Each row is a point. Two turns around zero, p and q, are shown by what they do to some points. Write where each new point lands after one turn and then the other. Backwards means that the second turn is done in reverse. Each puzzle has new turns, and all numbers are rounded.

Turn p:
[24 42 25] -> [33 42  9]
[ -6  16 -15] -> [-11  15 -14]
[-54 -18 -14] -> [-56 -15   9]
[ 36 -40   4] -> [ 34 -42  -4]
Turn q:
[-20 -16  17] -> [-30  -6  -3]
[-10  -9 -17] -> [  1  -3 -22]
[ 15 -49   8] -> [-10 -51  -1]
[16 74 -8] -> [40 59 27]
Where do these land?
p, then q backwards: [ 21 -29 -12] -> [ 16 -28 -19]
p, then q: [-13   9 -58] -> [ 10  21 -55]
q, then p: [-26   5  11] -> [-23  17   3]
q, then p backwards: [18 15 59] -> [-41  -6  48]

Turn p:
[-44   6 -44] -> [-57   3 -24]
[-4  9 26] -> [  5 -14  24]
[ 14 -50  16] -> [ 38 -27 -28]
[33 35  2] -> [13 37 28]
Turn q:
[15 26 18] -> [23 26  3]
[-44   0  35] -> [ 22 -26  45]
[  3 -34 -46] -> [-46 -20 -28]
[  5 -39  14] -> [ 12 -35 -20]
[ 21  46 -20] -> [-10  53   0]
Where do these land?
p, then q backwards: [ 41  33 -39] -> [ 29  58 -11]
p, then q: [-33  21  45] -> [ 36 -47   4]
p, then q: [-18 -25 -12] -> [-30 -13  -5]
q, then p: [  9 -29   6] -> [  5   5 -30]

Turn p:
[-19   6  -1  25] -> [-22 -18  -9 -10]
[ 25 -10  11 -30] -> [27 19 21 13]
[ -8  24 -33  30] -> [-14 -19 -45   2]
[ -9 -39 -15 -57] -> [ 24  60  11 -28]
[48 32  7 36] -> [ 16 -48 -10  44]
[-22 -37  28  47] -> [-15 -44  26 -45]
[-14  24   2 -49] -> [-16  49   4  23]
Turn q:
[-74  38   7  20] -> [-25  68  37 -29]
[-16 -33   2 -59] -> [ 23 -43  35 -35]
[ 17 -24 -13  23] -> [-18 -16 -31   1]
[36  5 12 11] -> [  2  -8 -15  36]
[29 -2 33 16] -> [-14 -12   1  43]
[  8  16 -42 -12] -> [ 33  11 -27 -18]
Where do these land?
p, then q backwards: [ 40 -50  -4  13] -> [  5   2 -21 -62]
q, then p: [-35 -46 -17  -6] -> [ -1  53  22 -20]
p, then q: [-10  20 -11  17] -> [ -8   3  -9 -27]
p, then q: [-13  -1  22   4] -> [-12  -2  23  -2]
q, then p backwards: [ 18  76  10 -28] -> [ 56  -6   0 -61]

Turn p:
[ 26  14  -3  18 -15  38] -> [ 31 -23 -25  18 -21   3]
[ 33  -2  27  -1  42 -70] -> [-18  37  69  10 -24 -37]
[ 18 -40  -9  22  29  19] -> [  5   8 -16  43  20 -34]
[  2  38  51 -22 -16  29] -> [ 46 -39  30 -17  -4  29]
[-33 -34 -43  26  -5 -11] -> [-46  24 -40  14  19   6]
[-22  32  10  13   9 -19] -> [  4  27  18  -6 -10  32]
[-31  -2   8   5 -68  13] -> [-26 -47 -20  -8   1  50]
[  7  -5 -41 -61  24   1] -> [  5  13 -16 -54  17 -49]
Turn q:
[ -5   6 -37 -26  -7  44] -> [ 22  15 -21 -14  -5  52]
[ 16 -24  41  -9 -22 -45] -> [-14  -1  10 -23 -22 -62]
[17 22  0  2  7 -6] -> [ -7   6   1  24 -14   0]
[ 20 -10   0  37  -2 -17] -> [  9 -20 -11  24   6 -31]
[-42 -34 -24 -40  27 -43] -> [-30  49 -12 -38  51 -14]
[ -6  39 -28  52 -33  -6] -> [-23 -53 -38  33  -3  16]
[  2   1  47 -16  30  73] -> [ 45   5  71  -6 -13  38]
Where do these land?
q, then p backwards: [ 18  -1 -12  15 -81  22] -> [ 34  31 -24 -10 -60  37]
q, then p: [  9 -16   2  31   5  32] -> [  5 -10   5  31  -8 -34]
q, then p: [-18  27 -18   8   6   7] -> [ 15   5 -22  15  22  10]
q, then p: [-56 -19  13 -72  56   4] -> [ 79  10  49 -50  17  24]
p, then q: [ 59  19 -22  15  17 -38] -> [-47 -37 -28  -9 -38 -20]
p, then q backwards: [ 17  16  38 -11  11 -22] -> [ 5  0 47 -5 13 18]
q, then p: [-29 -26  -1  14 -14  -5] -> [ -7  12   8 -12  25 -30]

Turn p:
[  4  -7 -23   4  18 -44  -5  -9] -> [-13 -23  -8 -19  22  34 -11  -9]
[ 45 -26 -28 -21  37 -14 -13  -2] -> [  6  13 -19 -10   5  65 -17  22]
[ 43 -29  -5 -15  31   1 -50   9] -> [ 19  10 -38 -17 -19  38 -35  36]
[-62  -7  30  18 -19  41  61 -60] -> [-49  -3  80   2 -19 -48  54  10]
[-12  45   5 -22 -25  -5   9  -9] -> [ -7  17  -4   0  -6 -18  19 -49]
[-44  31 -30  -1 -21  32   4   4] -> [-38  11 -17  35  10 -39  21 -12]
[-30  -6   0 -36 -72 -16  12  12] -> [ 16 -30 -22  14 -14 -18  67 -33]
[ -3  42  31  52 -40  54  47 -26] -> [-10  14  75  49 -27 -55  -5 -25]
[ 13  -5  16   4  31 -22 -50  10] -> [ 13  -6 -28 -39  -3   5 -43  13]
[ 22 -11  19  -9  40  -7   9  43] -> [ 45  22  -1 -18  32  11 -13  23]
[ 25 -27 -14  26  20 -19 -23  28] -> [ 21 -24 -17   2  18  24 -38  26]
Turn q:
[-25  -9  32  -4  12 -18  21 -15] -> [ 19  30  32 -13  -8 -16 -11   5]
[-27  37 -31  23   9 -36  17 -20] -> [-23  46  12  40  16 -20  21 -14]
[  2 -26  19 -44   3  17 -63   5] -> [ 11  -9 -37 -49  18  33 -44   5]
[  6   2 -41 -37   7  23  29  -5] -> [ 19 -14 -16 -10  13 -13  36 -45]
[-12 -52 -37  12   2  24 -21 -34] -> [-24 -33  21  -9  33   3 -34 -46]
[  7  42  38  51  11 -22 -12 -22] -> [  6  29  14  61  -7   7 -25  40]
[ 12   9  45   9 -68  27  19  55] -> [  2 -38  16 -21 -30  31  47  69]
[ -1  66   0 -20 -10 -41  -2  52] -> [-13  49 -50   5 -16   1  49  40]
[ 30  -4 -34  61  30 -31 -16   7] -> [-51  -8 -16  55 -21 -26 -29  -9]
[ 16 -50  20 -27 -16  14  -7 -35] -> [ 23 -20  22 -33 -11  34 -30 -29]
[ -6 -15 -11 -24  19  41  37  13] -> [ 30 -31   0 -24  10 -35  22 -16]
Where do these land?
q, then p: [20 -9  8 -9 16 10 17 47] -> [ 19 -28 -17  14   9  29  29  -9]
p, then q backwards: [-55 -11 -88  30 -43  -6  38 -15] -> [  8  23 -85  71 -36  33  -3   8]
p, then q: [  4 -14   4 -27  13 -37 -16  39] -> [ 12 -23 -39   0  -6 -11   5 -43]
p, then q: [ 21  30   6  -8  16   6  12 -56] -> [31 20 18 -4 37 34 10 26]
p, then q: [ 24  53  23 -10  33  23 -38  17] -> [-12  36 -52  31  23  41   6  -2]
p, then q: [-42   3 -31  -5 -61   1  31  -6] -> [-10   6  72  13 -15 -36   2 -20]
q, then p: [ 47 -37  19  28 -20   5 -27 -34] -> [ -1 -20 -13  13 -59 -29 -12  43]
p, then q backwards: [  7   1  37  37   5 -14   0 -25] -> [ -6 -52  22  11   1   5  12 -11]
p, then q: [-26 -16  22 -36  41  12 -16  34] -> [  0  17 -56  -7 -17 -24  38 -11]

Turn p:
[ 16  26 -18  31 -46 -15   9  49 -17] -> [ 19  42 -30  -9   3 -50  18  28 -24]
[ 10 -97   9  -5 -22 -21 -79  19 -13] -> [-12 -38 -61  53  28 -44   8 -48  63]
[-34   4 -13  14  25  -6  27 -12 -14] -> [ 0  9 55  5  6 -1  9  5 -1]
[ -1 -33   9 -25  15  -1  20 -12  48] -> [-14   0   3  -9 -28  39   5 -15  45]
[  3  17 -23 -24  11   4  19  36 -23] -> [  0  -4   0  -3   9   5  44  36 -19]
[  7  28  14  10 -22   0 -80  24  55] -> [  0  25 -71  46  -1  13 -59  14  -1]
[-21  -3  11   5  25  68  21  -4  -8] -> [  6 -15  32  21 -36  26  20 -27 -40]
[ 13  19 -28   2 -12  -2   5 -30  -2] -> [ -2  17   4 -29  28   9  -9 -10 -16]
[-12  14  20 -26 -10 -21  31 -30 -20] -> [-31 -19  29 -40  -5 -12  -9  13  -2]
[ 19  26  19  18  37  -7  28 -41  -6] -> [ 35 -17  42 -35  -2  16 -28   5  -5]
Turn q:
[ 30  -9 -27 -38 -48   6 -24  -5 -44] -> [  8 -35 -37 -36 -58   2 -19   4 -18]
[-20 -15   7  -8  35  11  25 -22 -11] -> [-26  22   9  -7  10  -2  35 -14 -23]
[ 13  37  10  31  33 -26 -52 -48  -2] -> [  4  10 -55  50  21 -57   3  -3   3]
[ 23 -11  -7 -24 -42  22  16 -37  12] -> [ -8 -21 -31 -13 -30  40  24 -13  20]
[  1  31  32   2  41  12 -19  -3  26] -> [  9  37 -24   9  51  -7  -4  -6   8]
[ -4 -16  17  -5 -21 -47  18  32 -34] -> [ 29 -27  42   4 -19  -4 -16 -24 -33]
[  6 -37 -40  21  23 -23 -43  33  33] -> [-46 -29  17   6  26 -29 -53  20  21]
[ 28  50 -30 -30  34  15  35  32 -10] -> [ 37  -5   3 -66  34 -17  29  28   1]
[-26  -9  32  42  -3  17  33  24   2] -> [  8  24  45  32  10  35   8  17 -13]
[-51 -21   7   7 -54  14  10  -7  28] -> [-15  24  28  21 -45  41  -6 -12  35]
Where do these land?
p, then q: [ -4 -69 -19   2  -6 -40  -7  -1 -28] -> [-26 -12  24  23  42 -13  31 -42  33]
p, then q: [  3  38 -25  17 -27  29  13  27  17] -> [ 49   1  -6 -21 -22 -19  18  31 -11]
p, then q backwards: [  1 -13   5  10  32 -33  50  -3   1] -> [-22  25 -33  -4 -18  -4  38  27  15]
q, then p backwards: [-57   6   7  -9  16  -5  40 -48  10] -> [-33 -49 -40  12 -20  17  40  12   8]
q, then p: [ 32  19   6  15 -22  15 -27   1  28] -> [ 25  27 -25  25  13  27  13 -14   4]
p, then q: [ -5 -24   5  -6   6 -26  22 -42  -5] -> [-15  19 -10   1  15  15  -6 -49  11]
q, then p backwards: [ 21  18  16 -51 -26  50  -5  40  25] -> [ 61  25 -11  -8  14 -16  10 -35  52]
p, then q: [ 17   3   2  29 -11 -41 -23  -1 -67] -> [-11 -41  14   5  39 -48 -16 -33 -27]
q, then p: [ 22   0  19  18  -6  71 -55  31 -10] -> [ 13   8 -37  58  35  10  28  23 -52]
q, then p: [ 19  29 -25 -18  17  41 -27   5   8] -> [-14  14 -19  12  23  35  29  38   4]
q, then p: [-48  -7   7  -8  26 -60  20  -8  21] -> [ -1 -13  40 -27 -16  -6 -64   0  28]

Turn p:
[-11  23   9  17   2   0  16 -15 -17 -25 -22] -> [ 30  25   0  26   5  -2  15 -14   9 -14   2]
[-11  11  -9 -24 -36  -2 -17  15  -4  31  15] -> [-30 -13   8 -25 -19 -12   1   4  22 -10 -32]
[-24   0  -8 -13   6  -8 -20   3  13 -21  -1] -> [ -3  -7 -18  -7  28  -5  -9 -15  20   0   0]
[ 47   6  -2 -24  18  25  10   2   2  12  23] -> [-15  13  18 -16  -5  45  -6  34 -13  10   3]
[-24 -18 -15  24   3 -13 -11   8 -47  -9  11] -> [-27  18  -2  31  -8 -33 -22 -24   2  -9  14]
[  1 -22  19  18   6  24   3   0  -5 -15 -24] -> [ 19  -9   3  18 -10  17   0 -30 -13   4  20]
[ 69  16 -16  13 -12  -1   3 -21  13 -26  11] -> [18 14 57  3 21 10  7 37  5 33 14]
[ 14  12  46 -36  -2  -9 -11 -23   6  76 -26] -> [ 15  -8   1 -42 -22  11   7   2 -53  -9 -73]
[-17 -36  55  10  18  -3  17  17  10  -6   6] -> [ -4 -40 -28  35   5  16  10 -10 -39 -12   9]
[-10  15 -19   4  10 -11   5  19   5   0 -26] -> [ 25   3 -18  -3  -7 -10 -19   8  18 -10   3]
[-14  16 -31  17  -6   3 -11  -5  11   4  16] -> [ -9  12 -10  -7  -5 -21   7   6  27  25   2]
[-21 -23 -31  -5  -6  -6  16   0  13 -21  15] -> [-16  -7 -11 -12  15 -19   8   1  15  -8  40]
Turn q:
[  3  12  25  30  -3  18 -15  -9  -4   3  27] -> [ -7 -12   9  19 -34  -2  10 -16   1 -14  27]
[ 17   2  37 -32  11  27 -18  11 -40 -39 -31] -> [ 13  72 -20  24 -25 -24  -8  -4 -18  -1 -12]
[ 37   2  10  -9   0  14 -15  11 -14 -14  11] -> [ 16  21  15   7 -22 -16  -5   9 -25   0  12]
[ 25  12 -25  -5 -17  14  41 -23  19 -30  -6] -> [ 33  12  -3 -43  -9  24   6  31  18 -16   6]
[  2 -12 -14  -4 -25 -21   6  -1 -28 -13  23] -> [ -7  -8  -9 -22  -3   2 -40   4 -22  -8  13]
[  7  -2 -24  -4 -34 -21  13  10  19 -26 -29] -> [  4   3  -9 -44   9 -22 -12  30  22   0 -14]
[-15  16  14 -33  -4 -20 -23   1  11  -1  -9] -> [-29  22  19  -4  13 -12   0 -10   1 -11 -26]
[-12  22   2  24  40 -20  29  -4  16  17 -29] -> [-8  4 -7 16 40 19 25  4 43 19 18]
[ 17 -15  23  14  -6   4   3 -20 -19  27  14] -> [  7  -9  -5  -3  -7   1  11 -34 -22   5  31]
[-33 -23  -3 -10   4  -9   1  42   7  20  15] -> [-18 -34 -11  23  29 -11  -2  10 -23  -5 -23]
[-12  14 -24  -6  30 -21  -9 -20  19  12 -31] -> [ -6   9  20  -2  28  19   2  -8  36  28 -21]
[-13  14  -2   1   0  25 -29  -3 -12  32  10] -> [-22 -12  10  16 -28  13  15 -17 -15  18 -12]
[-23 -41 -18  34   4  10  16   4  25  12  33] -> [ 22 -69 -10  13   9  10  -2  -1   5 -14   1]
Where do these land?
p, then q: [-15  -2 -12 -13   1  -1   9  15   4 -14  39] -> [ -7 -25  -4  22  11  12  -7  16  12 -18 -20]
p, then q: [-18  -4  16 -20  16  36   7  19  -3 -11 -19] -> [ 32  -5   4 -10 -39  20  -2   0   5  -8 -17]
p, then q backwards: [ 97 -17  12  27  12   1  -5  -7  52 -11  51] -> [ 45  29 -73   2  41 -14   8  50  -8  55  20]
p, then q: [ -9  25 -13  23  11   5  15  12 -17  -8   5] -> [-14 -19  14  -8 -14  -5   8  25  21  -2  13]
q, then p backwards: [ -7   7   3 -18 -25 -23  10  19 -12  -7 -16] -> [-11   0 -20 -19  17 -21  -5  -9  -1  17  22]
q, then p: [ -3 -17 -19  -3   2 -16 -16  -6   9 -10  -2] -> [ 11 -12   2  -9  11   4 -15 -11 -15  12 -14]
p, then q: [-15 -24  -3  48  10 -20  17   0  -4  -8  25] -> [-24 -40  -3   4  12   9 -28   4   3   6  36]
p, then q backwards: [ 29 -13  -9 -21  -9  -8   0 -40 -17  12 -23] -> [ 39  -3   2 -40 -14 -13 -12 -17   9   2  12]
q, then p: [-23   2 -16  -7   2  25   6   6  23  -9 -13] -> [ 33 -18   1  -8 -13   7  -8  -1  10  -4  20]
p, then q: [-14  14   7  -2   4 -26  -4  -9  -3 -16 -15] -> [14 16 14  4 11  1 -9  6 22 13 13]
q, then p backwards: [-14 -11 -20 -23   5 -16 -16  15  -7  26 -28] -> [  4   7  13   2  10 -12 -45 -19  12   8  20]
q, then p: [-18  -7  -7   9   6  -5 -24  -2 -21  -7   8] -> [ -2  -4   2  -2  -3 -19   0 -25   1  23 -10]
p, then q: [-15  32  38  22 -29  63   3   5  -5  20 -10] -> [ 22 -14 -39 -57 -25   4  46  -1  16  -5   3]
p, then q: [ 25  15  22 -24  -6 -15  -1 -29   2  43  -3] -> [ -8  51 -35  -3   8 -12   7   7 -15  20  -8]

Turn p:
[ 23 -10  26 -13 -21  35 -37   3 -29  19   5] -> [ 34  28 -38 -12 -30 -22   7  -1 -16 -13 -17]
[-30 -15 -20  26   8 -29 -28  27  15 -45  28] -> [-31 -38  10  29  19   5  21  29  -8 -51   0]
[-40   3 -43  -9  13  51  29 -39  -6 -30 -37] -> [ 17 -18   2  40   1  31  11 -62  61  12   6]
[  7 -10   9 -20  35 -10  14 -50 -16  18  22] -> [ 35   7  34   8  27 -34 -13 -17  -7  24 -16]
[-21 -27  26   6 -50  -1  55  40 -18 -16  34] -> [-58  27 -39  18  28  11  33 -18 -47  15  -6]
[ 31  19   5  40  46  10 -45  15  26  18   8] -> [ 43 -15  20 -32 -11   5 -13  32 -19 -40  41]
[  8  19 -20  -2 -17   8  38  16 -16  54 -34] -> [ -9  13 -36 -22  -2  19 -52 -19  10  38  16]
[ 20   5 -44  40   1   5 -47 -23  51  42  23] -> [ 24 -54  23   8 -54 -10 -43  13 -33 -17  34]
[-19  23  55 -63 -12  49  -1 -46  50  34  -6] -> [ 54  -7  18 -30 -48  27  34 -19 -13  70 -49]
[-41  -8  -2  19  31 -24 -44  -5   8 -34 -24] -> [ 14 -28  14  31  14  12  19  49  37 -27  -3]
[-13  14 -39 -32  -8 -23  39  39  -2 -11  -5] -> [-58 -18 -10 -21  27  15 -17 -23  21   3 -16]
[ 41 -48   3  20  15 -28   1  25 -33 -39 -30] -> [-24  28 -18   0  30 -51  21  24  34 -24  40]
[ 34  34  45 -14 -42 -42  25   0 -30  -9  16] -> [-42  75  18 -18  -2  -8  -8  12 -21  11 -31]
Turn q:
[ 19   3 -15 -25 -44  -5 -42  -9  23  -3  -2] -> [-23  24   5 -29 -27  23  27  11   9 -37  -8]
[  5 -16 -26   7   9  41  -8 -26  17 -30  17] -> [-26 -20  14  15 -22 -28   2   2  33 -10 -32]
[ -8 -57   8 -34 -25  45  -4  17 -26  33   9] -> [ -2 -39  20   5 -12  28 -30  47  24 -27  45]
[ 21 -34   0 -15 -54  11  50  67   3  31  39] -> [-27 -28  14 -30 -37  18 -30  63 -43  32  48]
[ -2   9  11  46  -2 -57  20  -6 -31 -20 -29] -> [ 65  35  -8   5   8 -27  11  -4 -36  17  -9]
[ 19 -23 -13 -55  -4 -20  16  -6  17 -10  -5] -> [-23  -9  -6 -32  30  -4  16  43  -7 -20 -11]
[  6   9 -14 -39  39   2 -46 -29  11  -1  52] -> [-46 -36 -36  18   4  15  20 -26   6 -46 -27]
[ 17 -55  35 -20 -23  19 -16  21   8  -2  46] -> [-39 -17  15  11 -26  -2 -33  32 -24 -48  31]
[ 25  26  26  56  40  15  24 -13 -25  20 -41] -> [ 27  41 -25  51  18 -23  -8 -14  25  52  19]
[-41  20   3  51  19 -46  19 -21  26  16 -42] -> [ 48  23  -9 -33  24 -42  14 -57   3  28  12]
[-15   5 -33 -41  30  -2 -51  18  16 -48   6] -> [-23 -13  -3 -19  13  24 -20 -17   6 -41 -72]
[ -1  38  -9  70  31 -18   6  -1 -23  27 -40] -> [ 55  34 -38  14  -2 -10  -2 -39  17  53   2]
[-10 -16 -10 -25 -46   5  19  -3 -26   2  35] -> [  4 -40  27  -1 -22  19  23  35 -21  -7  13]
[-34  91  37  24  31  11  12  -9  10 -15 -45] -> [  8  46  29  24  51  10  11 -75   9  52 -13]
Where do these land?
p, then q: [-12   5 -31  11   7   1  26 -10  -6  11 -43] -> [-31 -11 -13  -9 -26 -13  -2 -31  22 -15  13]
q, then p: [-33 -24  -6 -38  17 -11  27 -29  -1 -20 -35] -> [  8  -9  22 -41  45 -25  28  16  19   7  18]
p, then q: [ 32  26  12 -20   1   8 -40 -21  -4  25  68] -> [ 35  54   5  29  19  30  20  41 -17 -30 -13]
q, then p: [ 15 -21 -42   3 -20 -47   6 -12  18   4 -31] -> [-44  -6   3 -50   5 -11 -14 -20  25  11 -23]
p, then q: [ 16  62   4  17  -9   3  -7   4 -44 -19  37] -> [  0  37  38  43  12  24  14 -24   6  -4 -45]
q, then p: [ 18 -46 -29 -10  44  10 -22  48  26 -31  44] -> [ -7 -39 -44  37 -17  -9  13  43  56 -26 -28]
q, then p: [ 16 -29  15 -14  -3 -36  -8   7 -13  -5 -69] -> [ -5   3  28 -65   7   9  -5  -5  18 -48  -2]
p, then q: [-10  26   7  11  39  -1 -35  28   5  32  40] -> [ -2  10  -7  37  11  21 -36  44   3 -26 -33]
q, then p: [-29 -42 -17  -1 -29  35  -5 -20  -2  -9 -71] -> [-15  -5  34 -69 -21  -1  49  31 -17  10   5]
p, then q backwards: [-25 -55   5  32 -15 -24  25 -23 -22   0 -29] -> [ 45  11  28  15  34  29  38 -23 -23  17  -5]
p, then q: [-11  73  36   3 -27   0 -24  19  24  -5  71] -> [ 33  23  67  55  24  49 -15  35  16   4  -8]
q, then p: [ 17  37  22 -23  -9  36  15  49   0  30  79] -> [ 40  -9 -68  68   6  21  -1 -19 -42  -4 -17]
p, then q: [  6 -12  23  28   4  27  42 -39  20 -13 -58] -> [-50 -18 -13   6 -29 -11  26 -21 -14  38  53]
